Rows are points. Examples show where two turns around zero, p and q, send a point. Where does a point land after both, in the order given? Backwards means that the second turn is done in reverse. Each puzzle has new turns, and all numbers are rounded.
(in the rows, 128 means zero)

Turn p:
[173  90] => [114  71]
[136 154] => [155 132]
[ 75 139] => [114 180]
Turn q:
[133  42] => [136  42]
[125 174] => [123 174]
[157 144] => [156 145]
[105 151] => [104 150]
[120 130] => [120 130]
Where do these land?
p, then q: [133  76] => [85 99]
p, then q: [ 94 156] => [136 171]
p, then q: [138 113] => [120 112]
q, then p: [176 109] => [134  77]
q, then p: [ 99 186] => [165 181]

Turn p:
[143 102 108 138] => [138 137 123 162]
[143 195 142  99] => [152 141 135  58]
[133 103 100 160] => [123 145 105 169]
[144  94 137 162] => [107 150 141 167]
[ 85 158 147 102] => [114  90 124  82]
[119 115 135 106] => [133 104 140 130]
Turn q:
[ 75 128 123 102] => [116 161 172 146]
[144 144  60 162] => [ 63 104  92 143]
[155 120 153 104] => [159 107 139 106]
[108 157 116 137] => [ 99 152 125 122]
[154 113 155 115] => [163 109 130 114]
[132 107 160 148] => [165 135 109 137]
Where do these land?
q, then p: [137 134  97  99] => [103  97 145 138]
q, then p backwards: [ 94 135 108 132] => [137 114 144 161]
p, then q: [133 134 225 124] => [188 186 175 109]
p, then q backwards: [140 127  82 133] => [127 108 151 165]
p, then q backwards: [145 143 116 143] => [114 138 146 144]
p, then q backwards: [ 96  97 149 115] => [145 112  88 108]
q, then p: [150 126 119 149] => [138 121 109 151]

Turn p:
[139 108  88 137 143 147 180 134] => [142 109 121 163 167 100 153 157]
[151 140 166  92 142 120 139  96] => [127 116 151  65 135 120 135 131]
[ 62 161 105 125 158 162 159 122] => [121  96  59 132  97 105 158 157]
[149  92  79  94 126  99  86 146] => [111 111 147 155 155 137  53 131]
[136 110 113 167  84 104  96  89] => [173 119 165 156 104 167 113 104]
[154 170 152 185 124 119 125 146] => [146 164 112 125 141 144 159  70]
[148 151 171 106 135 160  94 172] => [105 194 107  88 136 125 107 128]
[112 106 151 168 126 103  90 123] => [116 138 145 143 106 186 134 109]
[111  94  98  91 139 170 173 126] => [125 107 123 144 137  87 133 199]
[119 148 158 116 102  94 138 126] => [114 126 151 109 101 109 136  93]
Turn q:
[123 125 158 121 155 154  81 111] => [139 130 157 103 101 149 111  85]
[177  87 161  98 162 114 132 115] => [173 106 100 111 111  90 134  81]
[112 117 144 186 150 150 103 105] => [131 110 139 110 121 163  65 124]
[102 117  84 180 128 151  58 108] => [108 174 135 122 148 184  58 112]
[112 140 134 153 137 104 106 161] => [108 120 160 155 141 116 102 121]
[133 171  79 111 115 135 183 148] => [111 122 114 143 172 141 190 167]
[127 130 126 135  88 141 138 164] => [140 148 151 138 143 116 134 169]
[118 118 132  68 116 101 196 137] => [109 116 100 115 116  72 191 153]
[149 148 135  99 101 102 154 104] => [134 126  98 155  98 122 168 139]
Where do these land?
q, then p backwards: [ 42  97 128 152 120  90 122 135] => [101 109 140  47 127 119 109 176]
q, then p backwards: [150 151 128  84 140 201  99 143] => [177 128 185 175 119 116 134  90]
p, then q: [141 137 104 142 143 112 180 138] => [116  89  87 119 140 110 108 122]
q, then p: [139 150 164 147 134 135 128 125] => [137 159 158 134 132 140 132 141]
q, then p: [136  44 110 156 156 118 143 116] => [116  83 120 126 149 150  49 124]
q, then p: [105 145 111 155  93 113 103 115] => [135 159  87 142  99 141 129 115]
q, then p backwards: [136 123 140 152  55 160 155 136] => [129  88 125 122 116 202 126 102]
q, then p: [139 127 119 134 151 160 144  87] => [145 127 125 129 143 108 103 174]
q, then p: [139 136 127  92 152  94 139 145] => [128  84 149 141 127 132 160 123]
q, then p backwards: [140 154 144  31 110 125  97 140] => [117 143 189 181  79 118 177 141]
p, then q: [141 142 132 163 154  99  99 128] => [135 128 114  85 125 171 132 122]

Turn p:
[112  88 115 141  64 143 111  79  91] => [ 79 138 125 150 156 176 166 154 177]
[ 93  87 162 118 169 103 136  86 154] => [177 158  80 164 162 111 135 153 124]
[ 91  82 112 105 131 101 127 198 111] => [119 134  72 106  97 173 135 134  69]
[199 175  93  90 163 165 174 187 168] => [139 139 212  94 102 104  63  96  59]
[110 188 106 141  79 103 108 106 173] => [147  71 151 178 117 153 124  84 163]
[119  81 169 121  95  99  79 109 156] => [166 145  81 127 151 177 126 127 179]
[ 95 141 126 128 150 159  88 126 102] => [ 88  98  94 125 152 107 111 130 130]
[195 123  88 172 125 143 133 130 117] => [ 95 164 178 102 123 115 154  84 137]
[ 86 175 179 154 134 157 150 132 155] => [170  57 139 120 156  97 136 150 122]
[180 140 131 110 171 108 176 127  51] => [100 177 147 114  63  66 129 170 119]
Turn q:
[142 145  75  83 102 199 110  99 170] => [135 185 101 135 124  81 153  91 203]
[ 96  81 177 107 156  91  67 148  86] => [118 107 124 155  74 122  56 181  85]
[114  89 150 156 145 129 193 130 101] => [118 136 168 118 123 143 163 133  58]
[149 182 138 116 112 149 168  84 134] => [100 162 135 133 161 168 165 119 170]
[130 123 126 195 130 123 140 104  81] => [ 87 100 103  98 130 147 163 132  84]
[188 158 109 100  85 179 120 152 156] => [151 156  99 159 144 130 129  51 175]
[168 139  77  91 116 115 137 116 142] => [145 110 129 166 139 111 165 114 177]
[107 168  96 126  82 141 163 135 123] => [140 155 108 131 195 120 156 127 131]
[ 80 104 170 165 220  73  98 172 117] => [109  67 182  86 104 118  49 168  73]
[105  91 162 140 133  81  86 139 171] => [176 104 133  98  85 141  83 164 125]
Where do these land?
q, then p backwards: [ 87  98 103 151 148 180 131 156  93] => [139 126 101 138 207 146 145 155 110]
q, then p backwards: [138 163 111 130  32 109 168 105 182] => [114  54 187 170  92 104 117  99 177]
p, then q: [157 149 100 124 119  95 158 140 178] => [103 140  93 132 108 191 145 116 131]
q, then p: [109 143 141  96 147 207 147 116 105] => [141  54 116 169 109  93 130 135 143]
p, then q: [208  67 148 120 132  41 127 119 171] => [109 137 101 136 180 183 151  73 226]
p, then q: [134 127 126  83  70  70 146 134 135] => [145 169  75 115 134 148 130  67 125]
q, then p: [136 160  96 140 152 142 105 130  79] => [124 128  76 172 137 131 154 122 105]
p, then q: [154 123 140 102  67 130  93 137 182] => [111 171 118 116  76 128 111  82 173]
p, then q: [ 98 137 170 152 188 135 114 161 103] => [154  80 140 181 131  88 150 158 128]
p, then q: [ 54 128 115 144 206 165  98  97  91] => [123  50 152 104 144  60 142 183  93]
q, then p: [133 112 158 166 147 134 121 113  90] => [ 86 107 113 136 136 154 135 165 121]
